Each row is a point. The points of each table are mixes of a few directions, plus a little noise. Count the directions of each table, and those that both share. Where both have some left over, give the other angles between the two spaces (their principal angles), to ten degrees, smallest first.

First (5 x 3):
[[-24  32  -1]
 [-65  51  -9]
 [ 24 -51  -3]
 [ 88 -25  20]
 [-24  -8  -8]]
Second (5 x 3):
[[-95  31 -21]
 [-46  15 -11]
 [ 58 -19  14]
 [ 53 -18  12]
 [ 31 -10   7]]
Directions: first 2, second 1, shared 1

First (7 x 8):
[[  2  11  -9  -5 -14  12   4   3]
 [  6  19   9 -22  18  42  42  20]
 [  4  23 -12 -19 -13  38  25  12]
 [  1  -2  10  -2  14   1   8   3]
 [ -8 -11 -30  21 -45 -34 -48 -24]
 [ -6 -42  20  32  21 -65 -47 -24]
 [  2   2  12  -6  19  10  13   6]]
Second (10 x 8):
[[  1   9  -4  -7  -4  14  10   5]
 [ -3   8   3  -8  -3   8  10  -6]
 [ 13  -9 -23  14   3   3 -15  34]
 [ -5  -8  10   5   4 -17  -8 -14]
 [-21  11  37 -20  -3  -9  20 -55]
 [-34 -17  67  -2  11 -65 -10 -95]
 [  6  -6 -10   8   2  -1  -9  15]
 [  7   5 -14  -1  -3  16   4  20]
 [ 14  15 -28  -7  -8  38  14  39]
 [ 21  -8 -38  18   2  13 -17  56]]
Directions: first 2, second 2, shared 1; angles 80

First (11 x 12):
[[-23   5 -18 -23  -5  24   5  28  55   9   7 -35]
 [ 28  19   1   0 -11   8  11  10 -26   6  -7  -9]
 [ 17 -21  -4  12   8   8   3 -49 -12  15  -9  24]
 [  7  19  -6 -11 -20   6  19  33   7   7 -12  -9]
 [ -2  -5   5   8 -16 -24  13   6  -7  -6 -22  48]
 [  5  12 -12  19  18  63 -40 -10 -21   4  47 -31]
 [-12   7  -1   7 -17  -8   4  29   5  -6  -8  31]
 [ 12  13   7   2 -10 -14   7  18 -21  -6  -9   9]
 [ 16  13   3   6 -16  -7  15  15 -22  -1 -17  22]
 [ -5  -8  14 -28  11 -40  11  -1  19  -7 -10 -36]
 [-40 -54  12   7  59 -14 -49 -78  21 -13  39 -12]]
Second (9 x 12):
[[  0  16  -9  -2 -14  -4   7  -8   4  -3  11   7]
 [ -2   6 -18  16 -10  -9  13   1   1   5  10   0]
 [  6  32  18 -49 -15  12 -14 -26   8 -20   7  21]
 [  4   4  29 -39   7  16 -22 -11   2 -13 -11   8]
 [-11 -26 -61  95  -3 -34  46  34  -9  34  14 -26]
 [ -1 -50  32   2  42  14 -23  24 -11   6 -36 -20]
 [ -2  -7  -8  15   2  -5   6   7  -2   6   0  -5]
 [ -1 -24   9   9  18   3  -6  13  -5   6 -14 -11]
 [  6  47   7 -48 -28   7  -6 -33  11 -21  18  26]]
Directions: first 5, second 2, shared 0; angles 70, 90

First (8 x 20):
[[ 17   0  19  10  23 -10   5  -4  34  26  -9 -12  12  -9   5  -5   1 -19
    6   9]
 [  4   0   4   4   5  -3   1  -1   6   6  -2  -2   2  -1   1   0   1  -4
    0   1]
 [ 21  -2  21  11  27 -15   4  -6  40  32 -10 -14  16 -12   6  -5  -1 -24
    7  11]
 [ 16  -1  16   9  21 -11   3  -4  29  22  -7 -10  12  -8   4  -4   0 -18
    4   8]
 [  9  -1   9   6  14  -6   2  -3  19  14  -4  -6   7  -5   3  -3   0 -10
    3   5]
 [-52   3 -52 -29 -64  31 -11  14 -95 -73  21  30 -36  24 -13  11   1  56
  -16 -24]
 [-21   1 -21 -11 -27  14  -6   7 -40 -30  10  11 -15  11  -5   6   0  22
   -6 -10]
 [  3   0   4   2   3  -2   0   0   4   4   0  -1   3  -3   1  -1   0  -4
    1   1]]
Second (10 x 20):
[[ -1  12 -10   5  -6  -4   1  -7  -1   2  -5  -2  10   3 -12 -15   3   9
   -5 -11]
 [ -8  12  -9   4 -14  -4   5 -15 -11  11  -4  -1  16 -14 -12  -5  -3  25
  -20  -7]
 [ -4  14 -11   4  -9  -5   3 -11  -5   5  -5  -2  13  -2 -13 -13   3  16
  -11 -11]
 [ -6  15 -21 -13   9  -7 -13 -13  -3  -8  -8  -5  -3  27   9 -12  33  -1
   -9   2]
 [ -1  24 -16  14 -14  -7   6 -13  -1   6  -8  -3  22   2 -27 -30   1  20
   -8 -24]
 [  5   4  -1   7  -2   0   3   3   5  -2   0  -1   3   5  -9 -12  -3  -3
    9 -10]
 [  3 -54  49  -6   6  18   9  29  -1   6  22  11 -24 -45  28  64 -44 -17
   12  35]
 [-16 -14  -8 -44  29   0 -28 -10 -13 -12  -1  -3 -32  22  56  40  46 -16
  -21  46]
 [ -7  -7   5  -5  -5   2   3  -5 -11   9   2   3   2 -21   5  19  -8  14
  -15  11]
 [ 33  -9  22  32   6   9  12  41  39 -18   8   1  -6  24 -25 -37 -28 -47
   68 -32]]
Directions: first 1, second 3, shared 0; angles 70

First (10 x 32):
[[ 20  35   3   0  -1  19  46 -21  -4  -1  -1   2 -27 -32 -19 -14  11  20
  -36 -20 -42   7 -27 -43   4 -14   0 -13  14 -13  10  22]
 [-15 -24  -6  15 -11 -37 -39 -11  12   4  -2  14  38  42  17 -14   4 -14
   35   5  25   3  56  33 -17   2  -1  10 -25  13 -18 -23]
 [  7  19  18   2  -3  15  53 -20 -27   7 -24 -14 -10 -20 -28   3  15   6
  -34 -18 -27  -3 -28 -46 -15 -21  -8 -13   7  -4   3  26]
 [  4   8  -4  10  -8 -13   8 -24   6   1  -3  10   7   6  -3 -19   9   4
   -4 -11 -13   8  17  -9  -9  -7  -1  -3  -8   0  -6   1]
 [ -7  -9   3   3  -1  -6  -4   0  -6   4  -7  -2  10   9   1   3   1  -7
    6   3   9  -3   8   6  -7  -1  -2   2  -6   6  -4  -3]
 [ -8  -8  -6  23 -16 -42 -15 -36  10   5  -8  17  37  39   4 -29  16  -8
   19  -9   3  11  58  10 -25  -9  -2   3 -29  11 -20 -12]
 [ -2 -16   1 -37  27  47 -31  80   0 -12  28 -23 -38 -35  19  55 -40  -5
    8  37  35 -19 -62  33  46  35   8   9  31  -7  25  -6]
 [-13 -12   2  21 -15 -35  -4 -30  -6  10 -19   6  35  34  -3 -16  15 -10
   13 -10   6   3  43   2 -31 -14  -5   3 -24  12 -20  -7]
 [ 40  62  -7  -4   1  31  59 -31  15  -9  16  15 -51 -55 -23 -33  14  39
  -54 -31 -70  17 -41 -57  21 -15   6 -20  27 -26  19  31]
 [-25 -53   0 -31  24  20 -72  91   0  -8  21 -23  -1   5  35  64 -45 -27
   45  54  75 -25 -25  71  33  44   7  22  11   9  11 -29]]
Second (11 x 32):
[[ 12 -11 -16 -28   9 -10  33  -9 -28  -7   5 -38 -10 -53 -13 -79 -13  -5
  -19  19  14   2 -29  -4  -6  -8  24  58 -13 -24 -14 -12]
 [-24  19 -12 -30  -3  -2  -8  -2  -9 -12 -16  23 -24  16   8   3  31  15
   24  -4   4  12 -12  11  -8 -16 -30  13 -28  10 -12  22]
 [ 41 -31  14  29   9  -1  18   5   3  15  27 -42  27 -31 -16 -28 -45 -19
  -30  10  -3 -19   4 -17   6  21  44  -5  32 -16  10 -32]
 [-29   8  -6 -23 -13  13   3 -27 -21 -44 -23  28 -14 -33  10 -26  16  17
  -31   7  -8  33  -9  10  21  -8 -38  80 -24 -22  -5   6]
 [  4   2  17  25  -2   5 -26  14  24  12   6  21  10  46   4  60   4   1
   22 -16 -11 -11  21  -3   0  12 -12 -57  15  22  12   6]
 [ 21 -14  20  -3   4   8 -12   4  -3 -24  15  10  -2   7  -8  -6  -3  14
    5  -7 -17  -6  -9 -13   7  16 -26  17  -5   1   0  -3]
 [-55  37 -24  -4 -15  -1  -9  -9   9  11 -37  34 -11  23  25  48  36   0
   12  -4  13  23  17  27  -4 -27 -12 -23 -11  13  -1  26]
 [ 63 -52  63  59   2  28 -21   5  19 -29  45   3  44  -6 -18  16 -55   3
  -44 -10 -49 -21  20 -35  39  61 -13   4  45 -14  30 -40]
 [-21  15 -14 -13  -3  -4   1  -3  -3   3 -15   8 -11   5   8   4  17   2
   10   1   9   9  -2  11  -6 -15  -5   1 -12   4  -6  12]
 [ 53 -21  21  29  20 -12 -12  38  25  43  40 -32  18  47 -19  30 -25 -14
   43 -13  -1 -47   8 -22 -22  22  34 -95  29  30   7 -11]
 [-64  45 -63 -39  -7 -23  34 -15 -17  33 -47 -13 -28 -22  20 -22  37 -15
    9  18  48  27  -9  36 -27 -56  33   7 -27  -3 -21  25]]
Directions: first 3, second 4, shared 0; angles 70, 80, 80
